Every row gives one point. The window is the flat piece filled in between its corners: a triangle in 3 columns, a solid with four corners in 4, and so on. A path goes straight from each point to the next, and from the last back to the first. List the points from which the path goes on through the window.
In the rows, zero is written as 128.

Window (4 x 4):
[[155 127  73  80]
 [132 194 106 117]
 [118  97 201 172]
 [ 96 142 153 119]]
Path:
(1): [156 150 127  64]
(2): [116 174  83 111]
(3): [111 130  95 172]
(4): [137 162 193 113]
(5): [169 119 133  76]
(6): [128 107  98 109]
(7): [134  96 136 196]
(8): [135 108 198 110]
(9): [143 134 157  97]
(10): [ 85 112 120 142]
(11): [112 136 112 193]
(12): [121 133 211 135]
(13): [121 140 210 168]
(14): [ 82 117 175 179]
(15): [114  96 166 191]
(16): [130 116 200 124]
Through the window after points: 3, 15

Window (6 x 6):
[[114 193  92  60  97 127]
 [ 64 104 139 191 138 143]
 [103 110 207 108 138 113]
 [159  95 152 191 124 120]
 [170  82  85 140 147 119]
 [160 182 126  96 164 102]]
Path:
(1): [143 101 100 134 128  67]
(2): [164 114 188 206 135 173]
(3): [112 168 134 103 142 158]
(4): [107 159  62  82  56  74]
(5): [147 105  92 141 140 101]
(6): [186  82 118 114 143 186]
(7): [116 114 168 113 135 149]
(8): [123 102 166 139 142  82]
Through the window after points: 1, 3, 5, 7

Window (6 x 6):
[[152 132  95 128 103 167]
 [119 132 165 124  78 158]
 [126 132  83 181 159 165]
 [150 102 126 160  80 142]
 [ 34  88  82  76 198  98]
 [160 168 125 124 142  97]]
Path:
(1): [121 103 170  89 174 139]
(2): [142  77 112 119 219 108]
(3): [ 84 120  84 118 127 135]
(4): [ 97 131 140 135  73 144]
(5): [172 128 166 118 138 175]
(6): [102  82 145 105 189 166]
(7): [ 88 140 105  98  62  79]
(8): [ 61 133  57 127 112 103]
Through the window after points: 4, 8

Window, 8 rows:
[[118 139 151  67 144 185 164 200]
 [110 144 123  47 149 118 133   7]
 [120  80  85  56 144  92 142  27]
 [151 106 190 120 100 164  96 165]
 [163 182 122 163 147  86  97 180]
 [112 127 125 165 134 152 183 138]
 [169 127 126 150 199 100 119  93]
 [ 94 114 134 150 181  74 117  92]]
Path:
(1): [138 132 149 123 151 105 154 115]
(2): [135 102 117 132 149 150 103 150]
(3): [120 131 139 111 163 159  86 115]
(4): [153 104 179  97  86 134 149 144]
(5): [149 145 116 135 160  81 190 111]
(6): [112 110 109  93 160 129 104  93]
(7): [105 125  81 115 223 163  95 145]
(8): [150 113 180  77  63  97 185  96]
Through the window after points: 3, 7

Window (9 x 9):
[[208  71 105 179 156 156 165 110  96]
 [164   7  31 118 179 164 104  90  95]
 [103 172 134 156 166 144 136 158 160]
 [198 129 104  68 129 159 120 113  79]
 [195 167 157 174 137 122  90  98  91]
 [146 182 144 134 101 119 130  82 209]
 [112 137 180 125 180  84 136 135 189]
 [171 135 194 139 125 184  98 125 105]
 [ 91 171 130 109  49  91 148  86 153]]
Path:
(1): [152 120 124 133 159 135 139  80 117]
(2): [123 102 110 168 104 125 100 140 171]
(3): [154 130 104 131  76 108  91 147 122]
(4): [178 128 157 122 160 152 158  38 119]
(5): [164 135 151 140 174 145 148  64 121]
(6): [146 155 158 139  92 156  78 184 121]
(7): [184  79 123 151 121 162  99 136 122]
(8): [160 117 144 126 149 136 133  89 113]
(9): [138 158 210 122 143 154 142  74 111]
(10): [175 120 130 143 132 141  92 154 133]
(11): [138 126 100 133 119 155  98 199 122]
(12): [167 132 175 139 135 159 126  87 116]
(13): [121 147 159 141 156 137 145  52 115]
(14): [151 138 141 110 126 111 121 139 149]
(15): [159 124 117 132 108 164 108 146 125]
(16): [158 152 107 126 154 146 146  69 105]
Through the window after points: 5, 9, 11, 13

Window, 9 rows:
[[115  37 125  97  77  28 154 134 116]
 [ 95 123 103 158 115 183  69 132 108]
 [118 140 162 166 122 213 143 111 117]
 [ 59  98 146 103 113 116 146 179 148]
 [119 161 100  54 107 101 154 107 126]
 [150 142 206 127 115 122 108 137 211]
 [146 176 120 108 207 124 133  61  76]
 [121 218 118 193 151 203 136 158 100]
 [104 187 199 122 111 127 138 136  92]]
Path:
(1): [140 118 146 135 123 137 131 151 112]
(2): [181 114 158  87 161 187  91 157 159]
(3): [ 54 163 139 161 105 118 160 154 124]
(4): [ 89 157 131 150 131 117 126 124 139]
(5): [150  86 105 106 127 174 116 140  99]
(6): [140 125 182  88 145 137  99 168 125]
(7): [ 86 107 102 167  48  90 166 102 160]
(8): [120 171 146 120 106  93 118  75 123]
(9): [133 146 104  83 135 158 148 143 119]
(10): [202 147 119 103  69 129 140 208 136]
(11): [ 39 129 199 161 125 150  96 102 157]
(12): [ 64 122 140 130  83  96 161  78 155]
Through the window after points: 2, 12
